Rows are points. A path goes straight from each point to the next, and from the last back to the first. The post is the endless flat space through its rows: a point in 2 columns, a line in 3, a plane in 4, and so on, so that a path can go around it. Count how often the path circles the post. Going back the other way cancels.

Post:
[[-27  23 -13]
 [ -9 -20  23]]
Path, 31 rows:
[[ 13 -34  23]
 [-10  29  -4]
 [-32  25   0]
 [-33   3   4]
 [-15 -33  23]
 [-17  32 -47]
 [  5 -39  -4]
 [-21  59 -43]
 [  7  20  40]
 [-17 -23  36]
 [-43 -15   8]
 [-36  15 -32]
 [-10  18 -28]
 [  9  -6  22]
 [-11  28  35]
 [-40   1  30]
 [-42 -12  -9]
 [-44  33 -60]
 [-14 -32   7]
 [ -1  -5  -2]
 [-19  32  -9]
 [-31  23  24]
 [-46 -23  34]
 [-45  18 -23]
 [ -4 -15 -16]
 [  4   6  -6]
 [ 22   4  25]
 [-21  47  21]
 [-33 -11  37]
 [-53  10 -24]
 [ -4 -27  -6]]
Times around: 5

Post:
[[  3   8   0   0]
 [ -5   7  18  -3]
 [ 32  12 -23 -33]]
Path (30 x 4):
[[ 21   6 -32 -22]
 [  9  13 -24 -13]
 [ 37  27 -53 -25]
 [ 42  17 -39 -13]
 [ 19   3   8 -19]
 [-20  -1  43  -2]
 [ 20   8 -42 -39]
 [ 14  14 -19 -16]
 [  1  15  13   1]
 [-13   8  60  -2]
 [ 40   0 -32 -10]
 [ -7  -3  46 -22]
 [ 10   5 -33 -13]
 [ 14  24 -19 -44]
 [ 20  17  14 -46]
 [ 10  12  28   3]
 [  1  -6  14  14]
 [ 10   5  -4 -20]
 [-12  12   0  -4]
 [ -3  11  -1  -2]
 [ 18  23 -41   2]
 [  6  20  41 -21]
 [ 24   8 -13  -4]
 [  9  -3  -6  -1]
 [ 26  -5 -39 -28]
 [-19  11  10  -9]
 [-21  18  52 -16]
 [  1  13  58 -15]
 [ 37   9 -13  -9]
 [ 15 -10  -3 -11]]
Times around: 5

Post:
[[ -5   1   6  20  20   3]
 [-19 -14   1   5  -6 -28]
 [ 13   4 -12  -1  16 -20]
 [-11  -8 -17  25   5 -16]
 [ 48  -5   2 -39 -15  -8]]
Path, 28 rows:
[[ 48 -14 -32 -29  19  -1]
 [ 60  13 -27 -32  14  18]
 [-10  11 -18  -5  -7 -16]
 [ 27  13 -29  -2  -1 -36]
 [ 26  -1   5   8  -4 -16]
 [ 15  -3 -15  -6  17 -39]
 [ -8 -19   5  -6  17 -11]
 [-27 -17 -22  -4 -25 -11]
 [-16  -6  -4 -10 -24 -30]
 [-31  -1  28  34  -4 -26]
 [ 37 -22   1   0  -6 -29]
 [ 28  10   2  15  57  22]
 [-27 -11 -57  51  25  -4]
 [ -4 -10 -58  -8 -28 -59]
 [ 11  20   1  11  12 -12]
 [ 14 -14  22  43  -2   5]
 [ 49 -29 -11   5   0  16]
 [ 31 -13 -40 -22  22 -56]
 [-35 -24  12 -10  11   4]
 [ -1  32 -13  -8  17   1]
 [ 21  20 -20  20  -8 -18]
 [ 42  -1 -23   7  10 -42]
 [ 28   4 -23   7  50 -30]
 [ 21  -8 -59  -8  11 -39]
 [-45   2   0 -25   5 -56]
 [ -3  23  30 -23 -17 -28]
 [ 13 -10   8  10 -21 -33]
 [ 15  -3  -7  26  25   6]]
Times around: 5

Post, 8 rows:
[[-14  12 -22  24  11  -8 -13 -15   2]
 [-16   1  27 -22 -12   1  21   5  -7]
 [ 23  -6  -6 -19 -27  17  39 -10 -20]
 [-16 -33  21  -7  15  -1  27   4  -1]
 [  3 -11  11  -9 -23  17  10   1 -19]
 [  4   7   2  21  27  -9 -34 -20  13]
 [  3  14   6  28  15  -9  -6  11   7]
 [  9  -6 -38  17  28  -7 -15  -9  28]]
Path:
[[ 36 -36 -21 -36  -9  14   2 -10   7]
 [-26   4   5  29 -27  -1   2  18  -6]
 [-19   5  23  11 -14  21   8   3 -14]
 [-49 -11  31   5   2  -8   9  24  12]
 [-30  -1  -9  26  -5 -18  26   4   4]
 [  4   6   1   4  -5  12  60  -7  -9]
 [-11  34 -24  -1 -10  12  -1   2   0]
 [ 18 -35  18   3  37  -9 -14   8   0]
 [ 27  21 -38  21  -8 -17 -27 -22   4]
 [ 43  23  21  50  28 -14  13  37  47]
 [-24  29  10   6  10   7  15 -20  -8]
 [ 20  16 -28  27  -6   4  23  14 -29]
 [-15   0  -3   0  14 -20 -19   1  15]
 [-13  46  56  -3 -31  -9 -29  28  -9]
 [  4 -40  -7  20  -2  31 -15 -20   3]
 [ 25  20  42   7   6   6   3  -3  -5]
 [  3  -8  32  27  44 -11   2   5 -19]
 [-23 -21   6   5   9  20  -5 -18 -15]
 [  2   2   7   5 -23  21   8   6 -11]
 [-33  34  12  36  21  -3 -41  -6  20]
 [ 23 -14   4 -15 -23  16  10  -3  16]
 [  9 -16  28  22  22  28  -6 -36 -12]
 [  3   3 -16  13  49 -11 -56 -28   9]]
Times around: 3

Post:
[[ -9 -12 -22 -18  20  17  -4 -20  -3 -10   0]
 [ -7 -23  19 -10  21  18  -7 -10  -9   5  -3]
 [-41 -31  10   7  -2   9  20  -8  -3 -26  17]
 [ -7  38  -1 -20  13 -23 -21  14   0   7 -15]
 [ 15  21  -2  15  21   6 -22  16  32  15   6]
 [ 23  18 -20  -3  25  -4 -29  31   2  37   2]
 [-28   6   9  11 -17 -14 -12 -18 -14  -2   0]
 [  2  30 -18 -24 -17  21 -25   2  -2   5  14]
 [-22 -25  -1  12  -8  33  27 -31 -22 -26  -8]
 [ -7 -13   2   4  -2  10 -21   2   9  -2 -13]]
Path, 30 rows:
[[ 11  -7   7   2  19  25 -36  33  -9  14 -30]
 [-37  -3  25  27  14 -12 -15  -1  10  21 -15]
 [-11 -27  -9   5 -16  46  -2 -31  13   7  14]
 [-22 -16   4 -16  -1  12  17 -13 -24  -2  30]
 [ -8  34  34 -45   0 -27 -14  33  28 -30  -2]
 [-11  11  28 -17  -6  11 -22   5 -34 -10   5]
 [ -3 -19 -16 -11  35   3 -32  10 -10  16 -13]
 [  0  16 -48  -9  14  29  25  17 -24  27  34]
 [-35   5  22  -9 -37  26  -4 -33  14   0  21]
 [  0   7   2   9  -5   8   8  23   2  -4  -6]
 [ -5  16  15  -9  21 -24 -30  28  31 -27   6]
 [-29  -3 -11 -38  27  24   7 -19 -31 -40  28]
 [-37  -9  28  34  14 -11 -18  28  13   6 -26]
 [  8  -3  -1  -4  26  12 -56  24  -1  14 -15]
 [ 12  23 -12  -4  24  -7   3  26 -16  -1  35]
 [ 19  20 -42 -26  40 -15   8  20 -16  16 -11]
 [ 23 -10  -2  19 -25  24  -1 -11  -2  18 -33]
 [ -8 -19  -4  12  10  -7 -15  17   8  12  39]
 [-37   6  13  23  -6  -8  21 -14 -16 -42   4]
 [-11   2 -11 -55  33  23 -30   8 -16   6  18]
 [-10  -9 -15  -9  -7  52  -3 -42  -1 -22 -26]
 [-37 -23  12 -60 -17   9 -20 -18 -14   7   5]
 [ 12  25 -40 -31 -18  50   8 -43  20 -31   6]
 [ -2 -18  19 -20   7   1 -36 -12 -17   2  11]
 [-15  28  17  -5  -9  17 -15 -33 -12 -14  13]
 [ -2   2  -3   1  -2  30 -17  -7  -3   5  -5]
 [-51  13  -4 -24 -12   1   1 -34  -1 -22  -1]
 [  2 -19 -14 -26  26  10   3 -27  15  -2 -11]
 [ 19  -5   9   1  -5  14   7   9 -32  27  27]
 [ -4   0   5  -6  19 -22 -37   7  11   6   3]]
Times around: 4

Post, 11 rows:
[[  4  -8   7  -8 -20 -17 -12   4   2 -31   8  10]
 [  1  -8 -16  -8  -8  22  27 -17  33  -9 -19 -14]
 [ -3   5  11   4  -7  -2   8  24 -13   5   6  17]
 [ 14 -13  -9 -25  -3  10   8 -18  30   3 -29   0]
 [-10  -6  11  -9  -4   9 -14  10  -4   1  12   9]
 [-14   6  11   9  12   5   4 -23  -3   8 -22  -6]
 [  4  -8   6   1  -9 -11  -5   4  11   6  14  14]
 [ -2  12   2 -19 -36  -7  20  -4  -9   0  11  -6]
 [-17  -9  -9   4 -12  -6   8  22 -18   9  11  20]
 [  1 -20  -3   0  31  11  15   0  11   7 -25 -22]
 [  9   6 -21   2   9   1  -6  20   0  10   8  -1]]
Path (27 x 12):
[[  6   5  23 -13  22   7  25   1 -27  32 -12 -24]
 [-11  -5  12 -22 -47   7   9 -17   9   3   9  41]
 [-32   6 -17  10 -12  -5   2   5   6 -38  15   3]
 [-12 -25  -6 -17 -22 -14  26  18   8  16  -9  14]
 [ -7   5  -6   5  20 -18  -6   2  17  -1  -9 -20]
 [-25   3  57   1  -1 -12   4 -11 -23 -12  10   4]
 [ -4   9  10 -12  13  16   5 -11   2   3  -7  18]
 [-25  32  22  12 -10 -13 -12 -13 -14  -4  15   9]
 [-40 -22   7   2 -18   8  17  26   0 -49  -9 -12]
 [-14  -8  20   7  -6  19 -17 -17  16 -29   1  -4]
 [ 21  38 -10 -14 -23  -1 -16 -17  -1  -5   0 -12]
 [-10  -1  16  -8  12  15  -3  -5  20  18 -26 -15]
 [ -2 -18  11 -26 -10  -8 -12 -14  25 -35  11 -27]
 [  3  -7 -14 -14   6  23   5   6  20  54  -3  46]
 [ 16   8   5  -6  11   2 -13  -6  -2 -17 -21  -7]
 [ 18 -23  19   7  18   9   0   7   7  -4   9  17]
 [-24  -3  28 -15  -8  11  18 -22   4  14  -3  12]
 [-30  32  -9   0 -43  -9  33 -18  -3  -7   0  -8]
 [ 18   6 -18 -16 -20  -3   1  -9  20 -15 -24 -12]
 [  0  -5  -8  38  -2 -21 -23   8 -14  -8   6  29]
 [ 13  -6 -17   7   6   3  21   0  20   6  -7   1]
 [-31 -24  32 -47 -25  12  30 -21 -10  15  -9  -4]
 [ 19  23 -11 -21  18  22  23   3  29  -6 -19 -60]
 [-13 -19 -19 -14  -7   5 -14  -9   8  48  -3  23]
 [ 21  -1  -8  -1  -2   7   3  -7   5  33   5   2]
 [ -9 -16   0 -15  -3  10   5  19 -14 -14   9   5]
 [ -4   7   5  -3  14   5  16  16  -9  16  -7   7]]
Times around: 2

Post:
[[-10  12   5   0   6  13  14  27   1  -6  28  13   3 -26  10   4 -31  -5]
 [  8  10   9  -4  14  -1  32 -24 -15   2 -18 -14   9  -1  12  15  15  12]
 [ -3 -11 -11  -4  -7  28  -2   3  -1   9  -1 -12 -24   8   3   3 -11   4]
 [  0  -3   1 -13  11   7  14 -17   1  17  16  -3  -9   9  -4  -1   0  12]
 [ 13   9  12 -22  21 -15   8   8  11  -3 -11 -25  19 -13  17   3  25   1]
 [ -6  -1  -9   2  18  -5  -3  12   4 -38  10  -5  16 -14  18 -13   6  -6]
 [ 27  -9   5  -9  20 -27 -17  12 -11 -27  -1   5  17 -12  21  -2  19  -1]
 [ -5  -5 -24 -14  10  22 -10   4   0  15   8   6  -5   0   0   5  -8  -4]
 [  1  16  -2  -3  26 -27   0   3 -13   6   3 -18   9   5  21  16  21   2]
 [-16   5 -10   9  -4   5   0  -2   2   9  -9   3   6   1  11  13 -21  30]
 [-17   9  -9 -14  -1  27  -6   0   4  -6  20  -2  -5   5 -14  15 -12  -2]
 [ -8  -1  12   4  -2  39 -20   7   5   2  -6   0  13   4  11   6  -8  -7]
 [  4  16   1 -15  10 -25  -5  17 -13 -17  -2  -6  13 -21  17 -28  18   2]
 [-14  19  -1  20  10  31  26  20  14   3  11  14  -9   2 -15  17 -14   0]
 [ -7 -13  -1  -7  -4  26   0  19 -12   3  -2  -2  10   4   1  -7 -14  18]
 [ -4   3 -10 -16  -7  38   6   6   4  11  19   5  -8  -1  16   6  -7  21]
 [ 12   4   0 -23  25   1  -5  21  -3 -34   0  -2   3  -8  24 -25  -2   3]]
Path, 26 rows:
[[-16  -6 -19 -15  15  13  -5  16  10  -2  13  13   0 -14 -28  -4  -5 -27]
 [-30   3  -9  34  15 -10 -13  -8 -14 -33  14  23  29   4  15  15 -24  23]
 [ 10  16   9 -11   6  29   4  23 -15  17   5 -15  -2 -11  41  16 -21  14]
 [ -2  11   0 -18  -4  60  40  21 -20 -11   8  -3  -2  -5  16 -41 -12  24]
 [-15  16 -13  -6   7   5 -18   5   4  -5   0 -29 -20  22  -1  -1  29 -37]
 [ -4  -7 -16 -22  11   1  15  12  -4 -17   6   7 -11  -2  13   5 -10  19]
 [ -5   8   1   7   9   5  27  11 -30  12  10  12  14  -6   2   7   0  26]
 [ 24   0  11  -5  22 -10 -15  -5 -14   0  -6  15  -2 -17   7  13  15 -32]
 [ -2   0  -4 -18  12  12   0  18  -2  -8  14  15 -21  17   0  -8  -5   6]
 [-13  15 -14 -11  -7  -4 -15  11  17  -9   5 -11   7  -9  19   7   0   4]
 [ 12   5   0 -11  18  16  17   0  -7   3  -4  -2  11  -2  33  -2   1  10]
 [-11   7 -13 -24  27   8 -22  20  23   4  17  -1  13  -6  10   5  11 -48]
 [-14  15  16   6  -3  12   0  16  -4 -16  16   7  10  -4  17   9   5   7]
 [ 17  -7 -28 -25  25 -23 -14  37 -10  26   7  -1  -7 -14  33   5 -11  32]
 [  1   2 -20   7  11   8  21  -3 -15  27   7  14   8   3   9 -13 -10  49]
 [ 21  10  21 -33 -19  37  19  16   8  -4   2  -3  29 -25   2  15  20  -3]
 [  4   4  -7 -21   1   0  17  22  -5   7  23   4  -3 -17  19   7  -4  15]
 [-20  15   5   1  15  27   0   2  20 -14 -29   8  27  -8  -8  17   7   2]
 [  9  11  28  -3  -3  -1  11 -20   4 -28  13  11  16 -15   3   0  11  37]
 [  4   9 -10  24  15  18   6  -1   9   5  -1   5   0  -4  -7   7  -8  -3]
 [ 10  10 -16 -35  21  -1   7  27  -9   6   6  -8   2 -30   5 -14 -15  -1]
 [ 15 -19 -24 -34  27  -4   3  -3  -9  -5  17   4 -10  -1  -3   9   5  20]
 [-14   6 -15  -7  12 -16   4  -2 -11 -11   1  -2 -12  -2  -9 -12   4 -11]
 [ 21   7  -2 -42  27   2 -22   9   9   9  13   1  -9   2   6  -9  19 -21]
 [ -8  43   7   0  12   2  11  19  21   7  30  13  17 -16  11   4  -4   5]
 [ -2   7  13   7  12  25   0  22   1 -18 -20 -11   4  29  -5  -2  15 -16]]
Times around: 2
